Each row of a before or after table is a point. The points were changed in one or more steps. Then noise was added and the rows were shuffled. The steps act on how far a point lies along the listed directions, d1 being the first. Name the steps. A step turns or swaps two directions, mirrors them in a line or flattens them onto one, adds a multiple of one to another, or multiplies one. Angles are multiples of 10 degrees, from the lower direction toward the higher: turns from -170 to 170, lines from 10 to 170 but not 90. Use the fewest steps. Two steps may share a direction if one is a turn and the other turns, adds or multiplies; they go together, in the order done. Otherwise the lowest direction goes first.
In the rows, 128 means zero.

Directions:
(1): [113  85  99]
(2): [164 142  89]
(3): [166  98 153]
Before:
[[ 93 114 140]
 [ 73 128 121]
 [125 162 211]
 [ 91 135 128]
 [138 129 157]
 [ 79  99 155]
 [137 172 104]
 [107 103 131]
 [104 183 138]]
After:
[[111 100 135]
 [105 183 139]
 [129 178  98]
 [ 91  89 164]
 [ 97 131 131]
 [101 109 144]
 [141 126 159]
 [ 80 123 125]
 [137 153 218]]
Steps: add -0.3 times d2 to d3

Directions:
(1): [115 179 149 154]
(2): [ 98  94 140 170]
(3): [146 116 185 114]
(4): [178 125 120 165]
Before (14 x 4):
[[117  88 119 103]
 [126  64 148  92]
 [117  66 124 139]
 [144 150 141 108]
 [151 145  88 122]
 [120  88 126  96]
 [108  69 117 188]
 [152 103 114 109]
 [132 120 105 158]
 [184 158  96 149]
 [107 102 145  87]
 [139  98 101 118]
 [156 142 102 141]
 [158 126 104 158]]
After, 14 rows:
[[ 72 131 172 105]
 [ 80 138 161 138]
 [155 149  96 159]
 [199  93  95 183]
 [148 216 113 168]
 [130 114 160 159]
 [119 131 138 170]
 [ 88 134 176 130]
 [ 85 140 208 140]
 [116 176 158 161]
 [165 111 101 156]
 [136  93 144 119]
 [178 133 109 175]
 [138  97 105 157]]
Steps: turn d1 and d2 by -130 degrees; add 0.5 times d2 to d3; multiply d4 by 1.6

Directions:
(1): [ 90 160 153 156  97 118  81 101]
(2): [119 168 147 140 179 159 114 172]
(3): [107 148 128  94 174 127 143  68]
(4): [109 146  72 180 140 105 154 127]
(5): [ 95 145 168 116 110  99 184 152]
Before:
[[204  73 145  74 117 154 157 124]
 [118 135 123 156  84 140  62  98]
 [130 122 115 157  71 153  62  87]
 [125 121  83 190 117 116  76 118]
 [145 137 142 112 132 137 153 158]
 [114 139 173  99 136 117 192 112]
 [125 151 156  99 132 116 153 155]
 [177  95 111 101 119 144 117 120]
 [111 150 186  83 152 141 159 153]
 [143 127  85 138 140 149  58  90]
 [148  71 113  85 117 122 135  95]
 [158 110  92 167  86 145  72 113]]
After, 12 rows:
[[152 137 107 171 120 168  64 142]
 [117 110 170  70 101 107 174 110]
 [134 125 142 103 188 167 115 158]
 [114 144 175  98 142 124 188 116]
 [151 121 131 108 113 122 160 140]
 [171 118 124 104 152 164 107 149]
 [119 133  88 194 133 124  70 129]
 [198 106 163  87 162 183 146 164]
 [141 129  90 139 144 149  57  92]
 [123 153 128 170 111 178  53 123]
 [130 135 149  92 109  98 161 132]
 [112 154 131 160 107 150  61 117]]
Steps: multiply d2 by -1

Directions:
(1): [ 90  98 134 160 108 160  98 144  75]
(2): [123 118 109 132 175 150 147  60 101]
(3): [166 137 203 143 126 112 116 104 104]
(4): [118 137 102 168 119  82  76  94 147]
(5): [ 88  96 146  67 110  95 120 103 124]
Before (9 x 9):
[[178 153  83 215 180 130 104  56 112]
 [138 144  91 153 101  99  85 175 166]
 [ 97 151 127 138 119  92  99 127 163]
 [140 127 145  92 140 116 154  96 145]
 [127 126 206 101 140 145 162  78 112]
 [178 150 156 118 159 125 160 101 138]
 [150 135  67 173 167 153 126  63 118]
 [122 131 110 138 122  84  84 114 182]
 [148 148 104 151 113  66 100 151 169]]
After (9 x 9):
[[ 85 124 142 141 142 169 135 123  97]
 [109 129 105 155  95  99  81 151 145]
 [117  96 114 129 164 175 138  97  77]
 [157 118 192 130  77 128 109 166 103]
 [102 155 115 134  95 102 116 158 199]
 [134 111 170 123  75 144 107 214  94]
 [113 127 121 156 101 106  93 128 141]
 [ 95  90 140 146 138 182 113 128  85]
 [ 92  92 107 148 142 159 126 122  65]]
Steps: turn d1 and d4 by -130 degrees; turn d2 and d3 by 150 degrees; multiply d5 by 0

Directions:
(1): [165 182 168 129 128 139  78 171 107 125 124]
(2): [171 100 115 109 192  77 134 149 108 138 124]
Before, 8 rows:
[[147 130 125 123 147 119 114 156 127 138 123]
 [ 77 140 124 131  76 170 137  96 141 108 136]
 [108 148 140 135 124 133 126 114 134 122 142]
 [139 145 145 124 133 146  99 142 112 128 127]
 [ 94  98 101 133 105 154 155  83 147 119 149]
 [107 118 118 122 121 147 143 106 133 140 136]
 [160 165 153 128 140 125  91 162 115 120 131]
 [138 115 133 121 144 112 119 131 130 138 129]]
After:
[[ 80  92  97 121 106 138 170  82 144 115 134]
 [ 89  81  88 121 127 135 178  81 148 142 142]
 [158 161 148 128 137 134  87 170 126 135 121]
 [170 192 179 126 135 154  57 178  95 126 124]
 [133 123 135 122 132 122 115 130 130 135 125]
 [ 53  19  42 128 124 126 221  31 173 126 154]
 [115 145 139 130 133 128 127 118 129 125 142]
 [209 247 207 132 134 145  16 221  83 117 126]]
Steps: multiply d1 by 3; multiply d2 by 0.4

Directions:
(1): [131  91 112 130 147 127 106 167  86  95 107 106 202 103]
(2): [152 135 124 103  65  78 129 126 125 109 170 109 124  68]
Before:
[[131 124 144 140 146 147 129 130 130 128 128 140 158 144]
 [175 147 135  92  21  42 134 121 112 106 202  73 143   9]
 [108 146 125 150 127 142 132  93 146 156 133 153  74 179]
 [126 139 135 118 133 120 129 130 156 157 132 146  79 119]
 [112 127 146 146 142 157 130 105 150 161 126 147  87 155]
 [129 152 143 108  78  99 144  73 171 126 170 133  52 132]
 [118 163 158 133 119 156 146 100 144 151 143 151  76 173]
 [128 157 139 127 105 141 135  92 177 169 138 156  71 156]]
After:
[[104 140 150 145 159 187 135 122 124 145 111 149 111 194]
 [108 110 139 152 169 170 120 124 130 150  97 139 123 156]
 [112 139 132 140 153 174 126 109 160 171 100 163 102 189]
 [119 128 132 126 156 142 124 136 152 160 113 147  96 139]
 [108 148 145 134 139 144 142  65 174 148 130 153  56 190]
 [ 98 124 121 164 162 163 116 113 126 147 109 150 119 186]
 [151 197 162 103  23  67 164  67 166 160 211 118  36  75]
 [137 117 135 133 136 134 129 133 125 121 138 132 169 130]]
Steps: turn d1 and d2 by 50 degrees

Directions:
(1): [116  85  93 189 177  88  95 124 133 102 102 105 108 108 179 117 144 133]
(2): [117  96  99 103 165 136 146 180  95 140 112 197  94 116  97 110 164 103]
(3): [106 103 140  97  76 102 111 149  80 174  91  94  96 127 157 179 132 125]
(4): [134 118 158 100 157  87 171 153 131 120 140 124 192  56 144 160 138 137]
Before (10 x 18):
[[116 103 126 147 103  67  95 122 112 121  90  63 130 115 183 164 116 150]
 [121 150 143 158 144 118 139  85 148  91 127 101 145 118 138 116 113 125]
 [121 116 115 136  99 109 108 149 104 166 108 123 106 155 144 141 124 142]
 [138 148 118 180 192  99 153 104 154  66 157 134 172  98 160  86 148 156]
 [113 106 116  96 182 104 164 216  97 139 109 200 133  56 116 140 197 117]
 [113 121  75 234 188 140  80  58 192  35 150  90 141 130 150  60 105 157]
 [134 150 125 114 117 112 133 122 120 104 112 130 109 139 119 116 108 111]
 [133 183 140 100  73 181 126  90 148 138 166 151 127 196  72 119  89 118]
 [124  99 127 121 152  99 135 157 124 121 108 126 137  98 155 122 149 121]
 [135 126 143 139 129  70 121 124 113 155 115  75 138  91 183 155 108 132]]
After (10 x 18):
[[137 211 146 172  64 166  85  65 175 124 149  77 131 188 133 123 100 156]
 [100 123 128 105 124 132 144 138  91 141 100 151  89 131 110 129 139  99]
 [142 147 110 103 150 157 163 149 130 103 143 200 141 137  60  86 134 121]
 [147 143 128 138 151 116 149 140 147 125 149 152 174 121 121 115 121 153]
 [135 140 130 115 130  94 138 128 121  99 110 120 122 115 131 123 110 115]
 [145 157 108 127 159 154 142 133 127 142 145 185 109 143  87  70 114 107]
 [106 147 127  90  57 142 130 144  59 173 111 142  69 179 123 136 148 126]
 [138 155 136 112 100 157 127 118 144 126 133 127 126 165 113  98 115 119]
 [ 76 101 143   6  56 145 158 194  43 190 111 154 106 112  83 180 137 114]
 [103  65 105 145 175  50 112 143 115 117 104 109 131  74 185 158 143 125]]
Steps: turn d1 and d2 by 170 degrees; turn d3 and d4 by 170 degrees

Directions:
(1): [115 125 145 171 127 167  90 170 112 182 127  80 138 127 129 156 104  64
 143  92  69 146 143 112]
(2): [123  81 111 132 167 128 108 100 122 168 175 140 101 171 130 137  96 117
 144 140 125  39 107 173]
(3): [106 101 189 156  79 130 103 115 111 175 113 113 106 137 138 108 183 155
 118 200 138 111 159 109]
(4): [188 147 126 147  73 121  96 105 106 118 120 100 133 126  86  96  86 150
  56 118  93 109 110 162]
(5): [110 126 104 132  89 118 139 182 134  86 140 101 133  93 158 111 106 125
 128 124 135  36 141  67]
(6): [147 117 126 106  65 115 193 162 118 166 139 139 116 192  86 136  93 132
 161 139 131 148  95  91]
Before (14 x 24):
[[102 100 157 139  85 137 116 133 125 213 122 103 110 170 114 154 120  93
  163 142 119 109 120  98]
 [104 101 175 164 149 133  73  73 116 181 134 120 120 134 156 127 184 131
  116 176 116 133 148 163]
 [124 102 144 152 140 151 113 135 123 173 137 114 129 156 139 142 137  93
  153 143 103 105 151 113]
 [134  74 125 130 100 122 135 183 119 150 165 117 109 166 105 127  90 106
  158 122 105  71 117  95]
 [135  82 166 140  56 120 139 132 111 187 155 130  99 183 128 114 125 155
  134 179 123  58 131  98]
 [102 115 154 124 110 113  89 115 123 123 138 121  94 115 149 100 164 175
  105 186 168  40 153 102]
 [132 147 107 123 134 136 143 127 128  91 115 133 143 112 127 134 134 135
  126 113 139 195 130 147]
 [102 129 146 151 142 158  97 144 133 145  96  83 151  98 157 142 177 104
  135 125 119 177 167 125]
 [138 112 153 118 120 124 151 116 132 186 115 132 121 178  89 143 146 133
  137 149 111 190 128 126]
 [129 129 131 163 131 127  87 103 117 112 139 127 116  98 161  84 128 148
  104 141 122  59 131 137]
 [123 107 153 143  81 102 134 126 116 185 127 126 110 191  97 123 121 133
  142 166 108 114 112 116]
 [154 146 131 127 102 134 141 154 128 159 131 113 132 140 116 122 113 116
  137 110  99 149 126 105]
 [141 121 139 107 112 124 157  96 134 162 128 174 120 160 119 144 163 136
  140 158 165 201 123 127]
 [123 102 116 118 161 151 134 152 140 189 167 129 108 190 105 166  89  83
  184 113  99 143 103 149]]
After:
[[104 113 127 117 132 121 166 149 149 106 130 139 134 127 167 124 169 130
  166 162 159  92 160  70]
 [120 112 105  81 176 126 181 109 149 149 152 204 126 167 136 168 148 112
  183 129 178 201 110 129]
 [157 157 103 112  79  89 170 145 133 102 119 133 142 157  81 119  83 142
  120 108 111 142  92 105]
 [143 123  92  70 153  98 197 116 157 116 140 165 128 171  99 142 116 150
  147 122 146 144 103 131]
 [ 84 105 202 154  88 107  98  78 125 145 112 127 115 106 176  91 247 192
  102 241 167 119 175 110]
 [176 149  85 102 117 114 157 134 132 116 158 134 133 146 105 112  68 126
  126  92 110  91  93 138]
 [107 135  99  84  99 100 181 151 159 106 124 143 125 133 129 141 113 121
  172 115 170  97 109  65]
 [ 94 133 215 167  82 151  48 138 103 185  96  77 109 104 133 116 196 133
  102 176 114 149 185  82]
 [144 149 193 208  49 143  48 106  90 146  93  78 120  86 141  62 153 156
   55 163  89 108 155 126]
 [ 56  65 147 132 164 133 113 107 140 163 139 124 106 133 196 133 208 142
  168 206 189  55 168 130]
 [120 107 107 133 168 137 126 103 123 132 145 144 121 148 126 146 120 127
  143 138 141 139 120 181]
 [155 129  85 100 104 113 177 220 141  70 148 124 149 123 100 129  68 104
  151  65 110 130 106  72]
 [170 147 136 123  46 122 156 167 121 123 120 118 145 139 107 125  89 140
  111 103  98 150 121  80]
 [109 147  53  42 167 107 233 189 191  43 154 176 135 128 139 147 115 126
  204  97 183 158 102  81]]
Steps: turn d1 and d2 by 160 degrees; turn d1 and d5 by -60 degrees; add -1.5 times d6 to d3; multiply d4 by 3

Directions:
(1): [182 123 160 110 149 163 114 141 101  51 100 135 133 174 139  76  63 120
 126  86 142 134 138 137 129 123 123 184  94 161 159 122]
(2): [111 132 153 136 171 107 110 136 114 164 195 109 192 120 124 142  56 125
 119 150  86 120  88 119 122 137 132 188 114  98 102  79]
Before, 14 rows:
[[ 98 152  76 135  82 106 149 100 168 174 104 130  80  89 112 180 238 138
  125 156 140 134 154 124 133 135 143  33 188 102 127 170]
 [133 133  80 132  76 133 137 122 140 133  95 151  74 103 133 129 205 141
  119 117 166 118 164 143 128 119 130  73 147 151 122 156]
 [ 72 137  87 149 112  98 146 108 158 207 153 109 126  74 121 170 185 131
  123 179 113 105 129 103 135 138 127  66 170 120  96 144]
 [104 128 116 145  76 130 154 109 154 151 102 126  87  95 120 169 222 151
  129 153 154 129 158 126 142 123 124  52 167 128 119 149]
 [100 120 101 123  80 118 159 118 164 167 109 140  81  98 123 167 226 141
  147 158 145 119 133 134 137 124 138  57 159 118 122 180]
 [ 94 140 124 125 128 128 131 110 132 164 132 139 128 102 136 149 157 142
  125 143 117 137 137 118 131 137 149  91 126 121 111 121]
 [195 122 160 107 161 181 109 153 111  68 108 133 141 162 147  54  37 124
  125  82 168 143 155 149 122 129 136 193  81 164 166 122]
 [175 124 149 116 148 157 124 121 108  67  90 143 133 151 146  79  73 120
  119  74 133 145 150 151 137 141 133 172 104 166 163 127]
 [ 97 129  82 130  95 110 139 110 150 174 136 114 111  81 102 159 212 143
  138 157 127 128 130 119 139 133 137  55 158 114 116 154]
 [ 88 131  83 127  68 109 156 127 181 178  94 141  78  88 116 172 249 136
  140 143 151 147 153 129 127 117 127  24 167 116 129 173]
 [135 129 116 134 118 116 125 121 136 147 133 125 128 111 141 141 147 130
  123 131 126 123 139 130 113 138 122 102 147 134 100 132]
 [ 93 118 107 125 111 102 130 130 143 170 146 110 123 102 124 149 166 151
  141 138 133 122 127 133 129 122 136 110 150 104 121 131]
 [ 95 126 105 141 110 107 148 118 134 182 146 135 136 102 115 173 171 122
  129 153 117 122 116 120 113 133 128  94 146 103 110 155]
 [113 128 125 144 123 115 135 132 122 159 122 122 150 116 144 146 125 118
  131 159 119 127 123 135 130 134 120 125 139 103 113 129]]
After (14 x 32):
[[113 138 153 120 159 139 119 116 112 133 146 133 160 126 135 125  94 134
  125 135 105 134 132 126 132 138 151 141 105 130 115  97]
 [124 138 153 133 181 122 108 136 112 138 186 103 191 124 131 116  26 116
  113 145  89 106 102 104 128 138 121 199 110 135 116  88]
 [121 127 140 121 162 113 109 136 113 161 200  96 194 107 103 138  72 130
  127 152  84 121  85 114 132 146 141 169 115  99 107  85]
 [ 94 139 103 147 128  96 118 133 126 204 193 124 159  77 122 158 125 135
  109 157 105 105 107 130 122 131 135 135 139  99  78  91]
 [ 92 129 166 145 152 111 121 125 121 182 192  97 185 100 115 174  90 142
  117 175  92 122  94 116 130 131 133 163 139  98  96  71]
 [120 125  97 135  93 129 157 104 145 133  83 148  83 101 135 132 201 130
  128 110 143 147 168 140 138 141 136  63 163 142 142 168]
 [101 158 150 136 181  84 108 125 123 185 209 102 201 103 107 169  59 127
  109 167  69 125  90 112 121 144 147 181 144  75 102  78]
 [131 121 148 133 155 135 127 134 100 131 167 133 180 137 119 138  66 115
  117 132 104 119  96 131 112 135 127 180 103 114 122 122]
 [ 97 123 156 124 157 100 127 137 131 186 200 108 179 107 123 162  84 131
  130 171  83 107  69 119 130 134 148 175 115  85  93 100]
 [133 123  79 122  84 151 153 126 169 138  75 145  60  96 129 118 218 144
  136 120 193 139 187 143 128 122 141  41 149 143 147 191]
 [149 131 136 133 137 113 111 130 119 138 147 125 154 112 145 134 108 128
  120 126 117 122 132 135 110 140 123 136 134 128 102 113]
 [140 124 140 130 137 131 127 143 105 124 111 123 155 137 150 119  92 113
  131 140 121 131 129 141 131 128 114 154 119 121 125 131]
 [ 82 142 155 138 165  79 107 149 136 213 215 106 213  94 116 181  72 126
  120 163  75 132  77 112 114 138 136 175 118  71  93  71]
 [121 117 139 116 148 115 107 144 122 137 159 103 151 128 132 122  86 152
  137 115 122 126 113 140 128 122 133 178 117 112 128 104]]
Steps: turn d1 and d2 by -110 degrees

Directions:
(1): [ 71 154 177 117 145 211 158 172 130 154 143  79 165 144 173 135  90 125
 138  76 115 125 136 141 163 118 140 117 138 140 107 106 149 124 101 128
 110 169 100 102 168  69 166 170  80 175 138  93 109 146 157 135  49  88
 100 144 152 139 128 130 139 136 173 110]
(2): [157  76 138 104 196 114 104  84 149 125 150 108 120 137 123 142 129 140
 130 121 112 208 109 196 107 116 125 109  88 135 130 168 142  99 132 157
 163 159 103 112  94  66 140 100 107 133  73 147 178 164 119 164 124 167
 146 158 113 136 157 152 100 205 181 117]
(3): [150  81 124 139 102 137 116 160 162 141 151 135 128 130 132 124  51 141
 140 153 139 105  90 159 136  87 180 138 114 178  73 109  89 132 110 147
 167 175 150 152 161  82 136  63  92 130 116 161 116  76 156 113 184 143
 105  65 103 123 157 118 176  89 114  89]
(4): [117 107 164 164 148  86 116 135 139 134 164 127 104 133 151 126 119 158
 137 210 148 175 108 109 120 150  90 111 150 153 119  94 133 161  81 164
 107 104 168 106 138  61  83 149 146 107 178 107 147 134  93 163 113 154
  94 186 160 205 125 151 158  64 118 137]
(5): [ 85 186 162 104  96  75 102 126 127 172  73 124 117 157 110 113 132 129
 177 116 150 162  84 113 148 127 138 135  75 158 184 125 137 197 143 102
  80 161  85 143 148  93 129 132 132  98 107 154  84  78 113 160 174 146
 155 155 145  87  94 145 148 130 180 106]
Before:
[[108 144 147 102 142  93 101 108 128 157  98 137 140 141 106 116 142 128
  155  99 126 176  82 142 129 121 122 123  73 156 154 138 132 147 159 111
  115 175  93 155 122  96 151 100 128 114  94 137 120  97 126 147 173 142
  140 141 114  86 118 127 141 157 174 114]
 [ 72 166 173 159  95 121 148 157 114 151 108 123 147 136 158 124 140 124
  151 138 152 121 124  56 133 145 116 119 145 107 147  95 122 147 105 128
   83  93 124 128 144 117 115 165 151 110 179 108 101 106 116 121  94 116
  109 149 170 163 101 126 147  37 109 132]
 [119 138 125 116 147 158 144 116 106 135 112 115 130 120 133 125 134 114
  129  87 115 128 167 145 122 127 118 119 121 109 134 135 154 100 129 111
  122 130 112 132 140 137 150 142 119 147 127 102 134 155 126 122  95 110
  129 128 136 128 118 124  97 159 124 147]
 [110 171 116 134  79 108 130 138 123 149 101 146 133 123 113 120 124 115
  125 130 142  89 134  92 119 122 139 147 128 131 151 117 108 161 150 101
  103 132 138 167 141 153 107 111 125 133 137 134 102  94 135 109 186 123
  134 103 116  95  98 115 152  81 119 146]
 [121 107 138 111 138 235 147 166 151 110 155  78 151 124 145 149  75 117
  122  52  86 111 137 190 153  97 172 139 130 119  94 152 132  74 136 139
  173 179 106 123 149 127 196 107  61 178 119 114 121 138 185 110  87  94
  106  80 112  90 161 110 116 175 161 104]
 [108 158 144 127  92  70 114 112 117 135  95 148 106 135 106 122 182 143
  130 139 135 142 120  86 141 139  92 130 120 124 169 119 125 170 145 116
   93 116 107 130 119 134  99 127 146 103 158 139 127 119 101 145 150 131
  153 162 140 110  98 127 131 114 128 138]
 [126 151 112 132 115 220 182 180 116 126 148 125 160 132 142 133 126  89
  110  73 110  60 162 107 138 143 152 136 162  92  88 107 107  81 140  96
  133 136 118 139 151 174 169 146  95 192 142  92 101 113 173  88  86  64
   99  85 145 108 131  95 124 127  92 133]
 [ 91 164 146 136  71 187 145 172 127 134 102 123 157 110 158 119  95 116
  148 134 133  34 145  84 168 111 153 156 166 137  95  68 103 159  95 109
  110 131 145 152 170 151 124 128 121 142 162 104  68  85 173  99 134  83
   90  81 141 109 105  97 168  59  82 131]
 [147 103 135 137 150  81 118 114 136 118 150 124 108 128 129 120 133 145
  128 173 111 154 139 126 108 147 126 116 132 133 133 123 122 125 118 169
  145 106 171 125 121 105  93 124 142 119 138 128 170 152 122 145 145 152
  108 153 115 164 129 131 122 113 106 137]
 [130 165  95 144 118 143 168 119  87 101 104 147 124 104 127 119 183 121
   90 111 129  98 183  79 107 151  93 138 175  69 136 135 145 101 144 107
  121  62 133 108 106 249 124 160 160 124 178  87 132 146 126 115 104  92
  130 134 125 146 102 110  78 100  71 179]
 [134 125 108 131 110 158 134 138 134 119 134 140 142 114 123 120 110 129
  115 108 115 101 125 142 141 103 143 137 119 122 119 144 117 107 147 124
  161 134 116 152 126 165 145  97 118 139 104 146 128 125 145  99 146 127
  137  70 130 107 142 114 137 126 108 120]
 [ 42 182 169 122  82 178 156 201 115 159 103 120 147 119 157 125 117 128
  150 106 133  74 138  82 166 143 120 127 162 138 138  99 133 178  93  93
   62 130 115 118 185 117 121 181 126 151 178  90  79 101 156 123  78 104
   97 132 175 137  98 111 176  63 142 116]
 [113 129 143 118 156 163 143 138 127 144 121  99 136 131 152 138 126 147
  161  90 128 145 118 152 143 112 145 133 108 131 141 148 136 102 115 141
  127 145  91 136 143  75 157 132  99 136 101 119 125 134 139 134  98 128
  107 136 129 114 136 120 136 151 167 117]]
After (13 x 64):
[[ 82 183 150 120  92 131 140 169 115 148 102 109 139 137 130 110 118 125
  156 102 121  94 140  93 150 137 156 133 133 133 146 109 129 158 131 125
  101 130 130 138 167 127 126 154 125 137 147 123 100 114 146 125 135 100
  111 123 131 112  92 118 138 100 123 124]
 [126 121 128 114 150 165 135 117 144 134 140 110 149 121 126 136 110 114
  111  91 110 135 140 164 111 100 150 133 111 131 122 149 120 101 149 128
  153 177 120 151 122  98 147  99  79 175  92 133 153 150 149 120 140 127
  131 112  98 110 134 127 130 157 169 133]
 [207   8  95 178 161  96  96 110 169  71 204 141  79  95 120 147 108 157
   99 227 120 171 116 174  82 130 112 128 155 122  78 148 103  88 119 189
  203  96 203 132 102 128  95  59 134 105 158 131 196 148 113 135 164 178
   90 111 103 181 181 129 127 100  77 140]
 [145 116 119 152 130  80 119 116 124 131 115 143  98 122 126 134 150 157
  159 168 151 143 103 113 115 133 119 145 116 136 158 136 115 127 113 145
  118  97 136 155 127 116 101 116 156  87 127 141 131 112 106 130 159 161
  106 134 123 134 128 121 147 103 116 134]
 [145 108 114 139 166 114 133  89 109 129 128 131 104 113 129 126 150 130
  121 142 122 155 164 134  97 142  92 116 137 107 134 139 151 100 120 129
  133  96 143 126 121 139 116 131 146 119 145 108 163 168  97 127 111 138
  129 151 134 160 126 134  90 142 101 158]
 [149 122 107 116 209 204 176  93  95  87 139 107 145 109 144 137 181 120
   66  56  92 155 200 157 102 135  93 113 157  54 122 170 171  35 142 132
  168  91 101  79  80 196 158 161 118 162 132  77 192 216 136 139  43  94
  136 161 116 154 138 126  36 197 125 173]
 [202  54  92  99 155 168 109  88 154  85 129 132 143  96 116 144 116 118
  117 115  95 106 142 191 114  79 165 143 113 113  86 157 101  64 139 149
  213 146 125 163  83 156 146  41 102 151  54 158 158 141 176  98 170 142
  134  62  73  81 170 102  98 194 105 125]
 [242  18  64 143 205 150 142  88 147  69 205 148 112 110 116 151 158 115
   73 149  93 147 160 182  62 151 124 120 146  76  66 161  99  10 150 158
  223 104 164 126  58 163 129  75 118 168  94 128 216 176 133 115 121 149
  117 102 100 158 188 119  77 188  70 148]
 [116 160 118 110 101 116 138 108 101 137  69 133 154 131 105 128 174  96
  142  55 124 107 134 102 112 117 152 132  84  76 171 167 116 105 179 104
  130 118  76 151  99 185 152 118 141 108  90 153 112 112 142 104 138 119
  172  95 125  70 113 106  95 158 132 119]
 [ 79 185 164 101 103 127 134 125 109 147  88 116 137 144 122 126 169 125
  139  72 112 128 130 108 159 132 110 125 110 118 169 126 135 159 150 105
   87 151  62 122 128 127 136 149 104 141 139 127 116 132 124 144 109 109
  156 154 145  86  97 122 121 156 163 127]
 [ 83 147 166 135 128  84  99 129 127 163 112 137 130 146 124 113 131 136
  162 141 144 172  78 111 135 134 103 123  98 171 146 104 130 173 137 119
   88 158 122 150 148  69 131 123 143 103 137 114 113  90 115 158 160 143
  104 162 137 126 105 131 167  96 158 118]
 [163 109  69  84 111 106 110  96 124 111  85 169 122  97  74 138 185 114
  116  90 114 104 139 153 103 124 136 137 104  96 162 197 110 109 170  97
  149 117 102 155  87 206 119  84 151 118  74 168 135 117 144 114 185 166
  177  82  99  70 134 110 101 186 130 127]
 [157  66 124 147 158 169 125 130 153 107 187 125 133 116 146 134  93 148
   99 147 114 145 118 174 123 100 124 112 131 133  88 145 124  89 113 168
  182 134 144 127 114 104 131  92 107 147 114 130 172 162 134 120 112 148
  109 103 125 165 171 132 137 122 113 121]]
Steps: multiply d1 by -1; turn d2 and d4 by 120 degrees; add -1 times d2 to d5; multiply d3 by 1.3
